Each row is a point. A path goes straight from each point to the next, and from the last back to the first. The post is the endless flat space through its rows: a point in 2 columns, a line in 3, a plane in 4, and so on, so that a path can go around it. Count how often the path circles the post. Going back the other way cancels.

Post, 2 rows:
[[-10   1   9]
 [-19 -18 -45]]
Path, 9 rows:
[[ 34   1  12]
 [ 15 -38 -34]
 [-42 -44 -10]
 [-57  12   9]
 [-38  14 -50]
 [  4  -2 -50]
 [  6  -9  -5]
 [ -7 -23  -4]
 [ 13 -13 -26]]
Times around: 1

Post:
[[-14  -5  22  60  15 -25  -6  -2]
 [ 12   8  22  -1  -8 -15 -37  -5]
 [-13  14 -37  25  -8  10  -7 -21]
 [ 11  13  27  -8  14  32 -29  16]
 [  7  21  -8 -17  22  20  11 -37]
 [ 18  14   1 -24 -20 -19  -5  -2]
 [ -3  16 -11   8 -16   3  23 -47]]
Path (13 x 8):
[[ 24  25 -10  27  16 -11   3 -13]
 [ 21   9  17   3 -18   7   1 -26]
 [  8  -7  11   4   6  10 -14  -4]
 [-20  -2 -20   8   6 -20 -17 -12]
 [-17  25   0   7   2  -8  -5 -14]
 [ 12  45  11   7  13  14 -43 -17]
 [ 29  15   3  20 -15  18 -16 -21]
 [ 11   7   6   9   2   3   0 -15]
 [ 20  13  -3   7   1  -5 -17 -25]
 [ 21  -5 -14   7  -1  15  10 -10]
 [ -9 -10   8  -4 -16   5   6  13]
 [-26  24  27 -11  12  23  14   0]
 [ -8  19  -5  19  12 -12   2 -14]]
Times around: 2

Post:
[[-16  10  -6   7  43  -7  48  -1 -47  10 -32 -26]
 [-19  -3 -18 -41  -2   7  15 -30   0  -7   5  60]
 [  0   7  -3  20  -9 -25 -14  15  21 -12  -2 -31]
 [  3   8  10  -1 -34 -10  11  13  20  19   7  -4]
 [ -5   5  -5 -13  32  -8  35  27 -11 -10  13 -50]
 [ -3   3  16  13 -18 -31  14   8   1 -18  16   7]
 [ -4   5  14   5 -24 -11  17  23  24 -22 -25   7]
 [ -5  -1  21 -52   9   9  -3 -21 -17  -9  10  19]
 [-11   3  -2 -28  10  14  -7  11 -16  -1  14  47]
 [ -5   8 -12  -4   7  12  26  13 -43 -16   6 -48]
 [  3   5   7  20  30  18  32   1 -13  -9   6 -33]]
Path (15 x 12):
[[-17  13  24  -9   5  25  27  -8 -11 -32  25 -21]
 [-49  -5 -17 -33  15 -27  39  22 -20  15   0 -10]
 [ -6  -6  11  18  -2  -2   9  16 -21   1   6   9]
 [  3   1  -7 -10 -10   8   8  19 -13 -18  27   8]
 [ 11  12 -18   4 -12  11  28  19  -9  -3   6  10]
 [ 13   4 -25   3 -11   7 -11  13 -18   4   3 -12]
 [  5  17 -10  -6   9   4  35  15   2 -15  -6 -21]
 [-15  15   8 -45  -5 -23  32   6  -1  -9  -6  -3]
 [-10   6  12  12 -21 -24  25  -2   0 -10  32 -13]
 [-24  -4   9  25   0 -27  34  16  -7  -7 -16   6]
 [  1 -14  -5   4  29  -9   7  18  -4 -16  13 -17]
 [ 20  -8   3  10   5 -16  38   0 -20  -4 -14 -15]
 [  9  24  -3  -6  15 -14  30  24 -25 -21   8 -28]
 [-14  22   8 -14  -6   4  35  -6  -6 -13   1   7]
 [  2  29  -5 -25  12   7  21  12  13 -13   6 -10]]
Times around: 2

Post:
[[  2 -11  42  -1  16  -2  20  15  22  19  -3 -17   1 -27   4  -5  20  -1]
 [-23 -23  -3  38  -9 -16  23   8  24  -1  32 -28  -6 -29  -3   7 -28 -41]
 [  4 -19  35  -3  -3 -15  13 -20 -19  29  24 -44  30  -7  -2   4  12   8]
 [-18  18   2   3 -32  47 -24   0   8   0  20  24 -33  42  -4  21 -24 -14]
 [-14 -14  20  -4  23 -18 -12  10 -12  40  34   3  -1 -18 -19  -8   9  -8]
 [-18 -20  -8   9 -18  12 -28  10  20  -2 -10  -3  16 -27   1 -14 -27 -60]
 [  4 -10   5  13   5  -6   5  -6  30   4  13  -8  39 -14 -19   2  11  15]
 [  4  30 -20 -10 -34  22 -27 -18  -9 -18  15   2 -44  27   2  40  35  -5]
 [  2  35   6 -35 -42  -8  -6 -21  -1 -11  -2  29 -26  27 -22   8  -3 -15]
 [ 27   9   5   4  -3 -11  18 -14 -17   5   2  20   9 -12  28   7   1  18]
 [ -1 -29  26   6  35 -19 -12  -6  12  -6  -2 -28  -2 -23 -10   9 -23  -3]
 [  9  -3  25   1  12 -19   9  17 -26  -8  19 -15   7  19   2 -33  25  21]
 [-34   9 -24 -11 -29  48   8 -22   0 -29  14  10 -27 -20 -10  -3 -30 -13]
 [ 16 -19  15 -22   9 -25   1   8  23  20  43 -40  12 -22  16 -15  -3  12]
 [ -3   7  -4  -2 -58   4 -15  24 -17   9   6  -7 -41  12 -19  25   6  27]
 [-25 -12 -37  15 -19  23  -2 -27  32  13 -20   8 -23  -1  -7 -19 -32 -38]
 [  0   1 -27 -29 -24  12  13  29 -17  -9  12   2 -22  46  -9  48  17   1]]
Path, 9 rows:
[[  6  -3  24  12 -23  17  33  14  15 -28  -1 -21 -55 -14  -9  29  -6 -31]
 [  1  10  -8 -15  12  21  30  21 -10  -6   1 -21  14  12  -2  -7   9  -9]
 [ -1  17   6 -23  19  -3 -23  -1   7   4   2  -4   3   1  -1   7   4   3]
 [-13  -2  -3  17  -3   7   7  16   8   0  34   2  16   3   7  20  14  -9]
 [ -2  -6  29 -16  -8   6 -19 -20   3  25  20  -9  -6  14   7  -4  -1  -4]
 [ -1  -8   3 -14  -6   2  -3  12  21 -19  -5   3  28  13  23  -7  37  23]
 [-24  18  39   8 -35   8 -13  26  -9  26  26 -13   1  19  26  13  -9 -17]
 [-12  -7  14  -5 -19  -6   5   2 -22  -5  11   4 -13  10  -2  16  -2  13]
 [ 20 -23  14 -28 -25 -26  -3  -7 -15   0  16 -11  12 -15  11   5 -12   1]]
Times around: 1

Post (17 x 18):
[[ -4  12   3  19 -26   6 -22   3   3  21 -52  20  40 -11  17  17  12  16]
 [ 11   6 -17  11 -58 -19  40   8  -1 -37   9   2   3  17 -37  -3   5 -25]
 [  4  -2  25  30 -52  -2  -1   0  29 -38 -10  40 -41  28 -26  -8  24 -18]
 [-27  -5  12  19  16   5   1   2  22  -1  48 -25 -18  15   0 -32  -8 -53]
 [  1  17  11 -15 -45   2  -2 -11 -14  47 -34  25   7   0  -8 -18  19  29]
 [  2  17  12  15 -14 -20  11 -28  18  -3 -38   6  -8  33 -24  16  38  12]
 [ -7  13   0  31 -17 -17 -17   1 -16  28 -10  33  -2 -14 -13  13  18  48]
 [ 10  -2 -23  14  -4  12   6  -1  32  -7 -13  27 -12  15 -20 -20  40  17]
 [-14  -4  12  -5  19  -3   3  -8 -50   2 -22  10   7 -23  33 -12   4  10]
 [-18 -15  33  -7  35   2  37  43   5  -1  24 -14  -2   1   1  -7 -32 -25]
 [-35   6  17 -30  39  -8 -41  32 -38  22 -15  10  35   7   9 -15   7  15]
 [-26 -24   4  -9  38  12  -1   3  18 -28  13 -29 -36 -14 -39 -12 -37 -47]
 [-22   0  18 -15  24 -30  -3  17  13 -19  10 -25   7 -22   8 -42 -34  -7]
 [-18 -11   6 -26  15   8  -8  14  12 -19  33 -30 -34  17  16   3 -22  -3]
 [ -8 -20  31   7  26  27  -4 -10  12 -30  39 -16   0  23 -24 -34 -35 -10]
 [-18  17  27 -31  14  -1  -7  -4 -14  12  -1  17  37 -41   7  10  32  12]
 [ 18  27  -5   2 -12 -13  -5 -25   9  15 -21  60   7  13  -9  13   5   5]]
Path:
[[-27 -28   4  18 -37 -14   1  35   4 -22  -5  15 -22   3   4 -17 -12 -12]
 [-27  16   6 -32  13  15   6   7 -11  15  -9   6   8  28  10 -24  -9   3]
 [-13  30 -15 -17  -4   6   5 -17 -38 -24  12 -12 -10   0   2 -45  15  -4]
 [  1   5   6 -13 -11   0   4  -4  -9  10 -15 -43 -27 -18 -28 -13  13  17]
 [ 11 -17  -5 -19  -5  -2  -2   4  -8 -29 -17 -14 -24  -9 -24   9  -7  -3]
 [-24 -25   3 -16 -18 -10  -7  -5 -12  -9  -2  -8 -16 -20   1   9   1  -4]
 [-34  -2  17 -24 -13  -8   2 -27 -10  -3  37  -9   8 -15 -13   5  -1  -2]
 [ -1   8 -14 -22  12  16 -11  -1   8  15 -15  14   4  15 -27  -5 -36  23]
 [-20  28  13  15  13  -8 -19 -22   1  19 -15   1   1  20 -15 -34   2  -5]
 [  7   8  -1 -13  28   5  -5  13 -34  13  -8 -21  20   0  -3 -22  11 -11]
 [ 31 -16 -26  -8   9 -17  29  -3 -23 -18 -15   4  -2  -2 -20 -26  31   8]
 [ 20   1  15 -13  26  -7  -6   7  12  -9 -32   4   4 -11  -8 -26   6 -27]
 [  4   3  16  10 -14  13   8   7  -7  -1   6  -6 -16   7  22   5 -12  20]
 [-18  16  40  -7  13  -1  15 -21  -4 -33  -5   8   1  -6 -13 -15 -18   7]
 [-41 -16  -6   4  11  12 -17 -18   0   8  -2  -4   1 -17 -13 -23  14  17]
 [-18 -15   9   8  23 -13 -28  20  18 -12  -1  27  -3  18 -15   2  21   1]
 [ -4   6  17   2  -9 -37  13 -32   3  -8 -16  20  12   5 -14  -9  28   4]
 [-53  13  10  -3   7 -19 -39 -27 -26 -17   5  -8  19 -21   8   9  23  -4]
 [-13  16 -23  17  15 -11  -8   9  20  -9 -42  19   1 -14   2 -13 -29 -15]
 [  0  22 -11 -23  23  14   6   6  -9  -5   3 -13   2  22  -9  13  -4  28]
 [ 10  13  21   1  14  -5  -1  -4  -1 -20  -8 -18  28 -15  -6 -20  20  -8]
 [ -9   1  13  15  25 -25   2   1 -16  -2 -10  11  11  -3 -23   3  12  -7]
 [-15 -13  27  -3  17 -13   3 -16  17  11  -3  28  32  -7 -26  11 -41  -3]
 [-17   2  22  15 -11  -7  11 -13 -18  17  14  13  18  -6  -6 -18  17 -18]
 [  3 -28   3 -15   5 -17  -3   8 -14 -25  15 -16  13  -6 -21   0  -2  -1]
 [ -2   3  -7 -20 -23 -12  -7 -20 -18  -7   1  -9 -14 -17 -11 -23  11  -1]
 [-12 -17  29  42  -4 -18   9   4  25 -16 -34  -6   6   8 -20  27  20  -1]]
Times around: 2

Post, 17 rows:
[[ 20  20  31  14  15  -8   3   8   3 -13  14 -15  13 -34 -20  20 -10 -10]
 [ 13 -12  -1  -7   0  -2   9  -5   3 -31  20 -17 -10   1 -19 -26  -2   7]
 [ 28   6  -1 -21  20   4  -8 -29 -11 -10   0 -13  10 -15   9  17   7 -14]
 [  6  -5  22 -26 -21  20  21   6 -10   6   3 -15  16 -12  -5  10  -7  -7]
 [ 24   0  21 -38  13 -22  -1  12  11  19  -1 -22   1   8   7  34  -6  -9]
 [  3  17 -35 -20 -18 -19  -7  -6   8  -2  20  11   2 -15  15 -22  20 -11]
 [ 24 -14 -26 -18 -15  10   2  -3  31  12   1 -28  17 -11  -8 -19   2  -2]
 [ 13  17  20 -15 -28  14  -2 -19  -3  -3 -33  10  -5  -1 -16  17 -40  14]
 [  1   1  19 -23  12  -4   8   8  -2  28  -9   0   6 -19  24 -12 -24   6]
 [  6   5  17 -12   7 -29  29  -1  14  17 -23 -38  -9   3  11  30  10  16]
 [  3   9  31  -9  15  -1   8  -7   5  11 -14  14  -9  -1 -26  16   6   2]
 [ -4  -7  19  15   8 -15   5 -18  -4  13 -13 -39  -4  33 -17 -11  -9 -19]
 [ -8 -30  -1  60  12  -7   9 -32   9   6  15  15  -8  40   1  -7 -25 -11]
 [  5 -24 -49  21   0 -20   8 -28  15 -36   1  21 -13  -4  -8 -26  -2 -48]
 [ 13   4  -4 -16  20  -5  22  32 -24  23 -40 -59  58  20 -16  36  -5  15]
 [ 23   5  33  11 -31  10 -43  31  -8   8 -45   5 -11 -26   9  21  11  -4]
 [ 11   1 -10   9  17  -7   3  -5  -7  21   1  -9 -37  -2  -1  12  -7 -12]]
Path (24 x 18):
[[ 14 -28  16   0  -2 -21 -12   7 -12 -15 -37   0   0  -4  -6 -18  11  -8]
 [  3 -16  19  14   7 -14  -5   2  33  10  -9 -39 -11 -12 -11 -23  27   8]
 [ 19   7   6 -12  12  -5   1 -14   9  -4   9 -40  -3 -20   2   4  -6 -16]
 [ 13  25   3   8  22  20 -33  11  10  15  13  28  -8  -7 -15   3  -4 -19]
 [ -8 -19  18   9  17  -2 -13   6   4 -11  -1 -22  20   4  11 -17  12   2]
 [  8 -18  19  -9  20   1 -13  15  -2  35   8  -6  18  27 -41  29  13  -4]
 [ 27  -7 -19 -22 -13 -10  23 -41  30   9  -1 -12  -1  -4 -25   4  27 -10]
 [ 28  10   6   1  -6  26   4  29 -21  19  -9   5  24 -15  -5  22 -20   2]
 [ 12  17  27 -21 -16   4  14   7  -5 -23 -29 -21   2 -25  43  -2 -21  33]
 [-20  22  11 -21   7   5  21  10   4  15   6 -28 -23 -25   2  -6 -17   6]
 [-17  11  -1 -21   7 -28  19 -10 -17 -13  15  -1 -19  -2 -17 -32 -21  -5]
 [ 15 -27  26 -14  -8 -14  -5 -28 -10   8 -21  14  -9   1 -10 -14 -24 -30]
 [ -9  -1  14  -5  10 -23   9  -3   5  12   4  13  14   2   2  11  -6   4]
 [-22  -5  33   8  -7   8  -3  30 -18  36  10  -6 -27  -5 -14  18  -8 -11]
 [ -2 -12  48  -1   5  -5   0  -3 -12  17 -14 -14  -1  11 -29  31   5 -12]
 [ 24   8  20 -21 -34 -11  23  16   9  18  -2 -29 -12  -9  -2   6  35  24]
 [ 19  -6  27  10 -12   6  21  12 -11  -1 -18  -4  -4  -7  16   8   1 -14]
 [-13  30 -10  10  16  -9  -2 -29  19   7 -15  12  -3  14  10  -7   0  13]
 [ 12  12   4  -8   9 -28  12   2   0  -9   6  -9 -13  14  21  -1  -5 -14]
 [ 11  -2  27  -1  13  10   2 -20   3  -3 -16 -22  22  19   5  25   5  18]
 [ -8  -6 -15  -6  -4  -4 -18  12  -4  -5   9   1  10  19   7  24 -21 -21]
 [  3 -12  -8  -9   2  -8  12   1  -2   4  24  -9   0  -8   6 -17 -40   6]
 [  1 -13   3   5  11   7  -4  -9  -6  12  23 -29  11  -5 -13   9   7 -14]
 [ 21  -2 -29   4  -6 -26  17   4  17   2   6 -52  11 -16 -11 -18  -4   7]]
Times around: 2

Post:
[[  1   7  -6   5  11  -4  -6  -8   5  -5  -6   0   7 -12 -13 -26  18   4]
 [  3  -2 -14   7  -7  -5   5  15   2   0   1   7  -6  -6   4   8  12   8]
 [ 15  11 -12 -12  18  15  -3  -9  -3  13  12  15  10 -15  -1   3  19  24]
 [ -8 -12  -1   7  -2  -4 -17  13 -18  -8   8  -4  -9   9  -2  11   4 -11]
 [ -5  -4  -8   3   8  10   2  16   2   3   4  -6   5  -5   5  16   3  16]
 [ -2  19   0  13  14  12 -14  -7  -5  -9  -1  12  -5 -17  -8 -26   8  13]
 [ -7 -16  -7   7  -4  -5   8   3 -14  -9   9   6   7  13  -6  20  -2   2]
 [ 10  15 -11 -20  26  14  -6 -20  -1  10  -8   7  11   0  12 -16   7  17]
 [-14   3   6   6  -6 -10  -9  -9 -19  -5   6  -3  -1  -3  11 -23  -1  14]
 [-23  -4   9   9 -11   3   5  -7  -4   0  10 -11 -13  23   0   0   8  -5]
 [ -4  18  18  -2   6  -7  10  -6 -22   3   4  -3  -4  16   2 -14  17  -4]
 [  2   6  11   6  -7  -4   6  -4  -5  -9   6 -10  -1   9  11  11  -1 -19]
 [ -1   6   8   3   4   7   1 -11 -19   2  -8  -4 -14 -12 -14 -24   2   3]
 [  3  15   7  19  15  -3  -6 -24 -17 -12   6 -10 -17   6   0 -20  11   5]
 [-18  -8 -19   2   6   5   3  10  -9  -5   1  11  -3 -26   4  15  11   4]
 [ -9  13 -20 -17   3   3  -2   5   1 -10   2  -5   4 -16  -8  15   3  13]
 [ 15  24 -11  -7  25   3   0 -10   3  22  10  12   4 -12  -2 -17  -8  13]]
Path:
[[  0   0   6  -1  14   8 -22  -5 -19  -6   0   6  -5   3  12  -6   9  19]
 [ -4  17  -1  -4   8  -1   1  17  18  -4  -3 -23  -6  -6  11   0  12  -1]
 [ -9  -3  -7   4  27  37  -2 -12   3   4   1  14  -3   3 -12  24  -1  16]
 [-17  24  -7   7  34   8  -2  -7  -5  18  17  -1 -10  -1  13   5  11  12]
 [-14  28 -22  38  17  -1 -24  -9  23  -2   3  -1  -9 -12   4 -52  11  21]
 [ -4  11   3   9   8  12  -7  -9 -18 -19   6  -3   0   1   4  -4  -3   9]
 [  2  13   9  -3   9   0 -11   4  -9 -10   0 -20  -8  22   9 -17 -19  15]
 [  6 -12   1  -6  12  13  -9 -10  -5   2 -12  14  11 -14 -15 -14   2  14]
 [ -9   5  -8  -1  18  -2  -8  -7 -12   8  -1   1 -11 -16  16   0  15  -6]
 [ -1  21  11  -4  10  10 -14 -10 -20  13   3  -2  11   2  11 -13 -10  26]
 [ 15  13  -5   9  14  -6  -9  19   8  -5  -3   0   9  -7  10   6  17  19]
 [-18  25  -4  -9   7   8  14  11  14  17  -6 -10 -18 -37  -7 -26  12  31]
 [ -2   0  -6 -19  18  30  -1   8  -4  10  -7  19   6 -17 -27  -1   8   1]
 [ 15  -2 -12  15  -9   4 -25  -3  12 -24 -11 -18   1  -7  -3 -41  24  13]
 [-19  39  10  10  -5  -5  16  -9 -13   0  18 -21 -13   1   5  -5   7   7]
 [-37 -11 -31 -12   2  10  -9 -11   2   1  -1  15   2  -8  17  11  22  30]
 [-17  -3   2  -6  10 -19  17   1 -24  14  -8  30  13  -8  15 -23   1  23]
 [  5  -7  11   7   4   0   8   5 -32  -6   7   9  -7 -10   4  -7   8  20]
 [ -9  -3 -30   1  -6  -3  -5   9   4 -26  13   1  17  -2   4   1  23  60]
 [  7   7   8  15  -3 -29   4  -9 -36 -24  14   9  -6   7  20 -16   7   5]
 [ 15  16 -15 -27  29  24   4 -20  11   2  -3   6  -7  11 -29  10  31  10]
 [-29  12   2   1   7  -3   6 -13 -15  13  -2  -9 -31   6   9  -4  10  18]
 [ -3   3  -7   3   2 -11 -14 -15  -7  -3  -6  -6  19 -16  15  -7   8 -13]
 [ 21  21   5  -2   5  -3 -14  -5  -2  -4  -3 -13  18  -6   6 -22   3 -22]
 [ -4  22   0  -5  -2   9  25   7   4  -6  11 -12  -5  -9  -9   4 -10  -5]
 [-17   4  -4 -13   7  11 -13 -14 -11 -22 -13 -22 -24  -9  13 -12  -9 -12]
 [ -7  10 -14  -6  10   4   0  -4 -12  -3  -5   7 -13  -7  15   4 -30  13]
 [-15   5   2  -7 -21 -11  -5 -14 -11 -21  -4 -30   1  -9  -7  -2   1  11]
 [ -6   4  -8  27   4 -14  -3 -12 -20   1   5   5  -3 -16 -10 -23   7  -1]
 [  4  -2   4  30  -8  14  20 -25 -13  -9  -7 -20 -13 -23   8 -19  -6   9]
 [ -3  11   6  20   7  21  -6  -6  -7 -10   4   2  -3  -8  -5   4  15   7]
 [-11   4   9  30  17   4   5  14 -20   0   4  18  -1 -16  -4  -5  11  15]]
Times around: 1
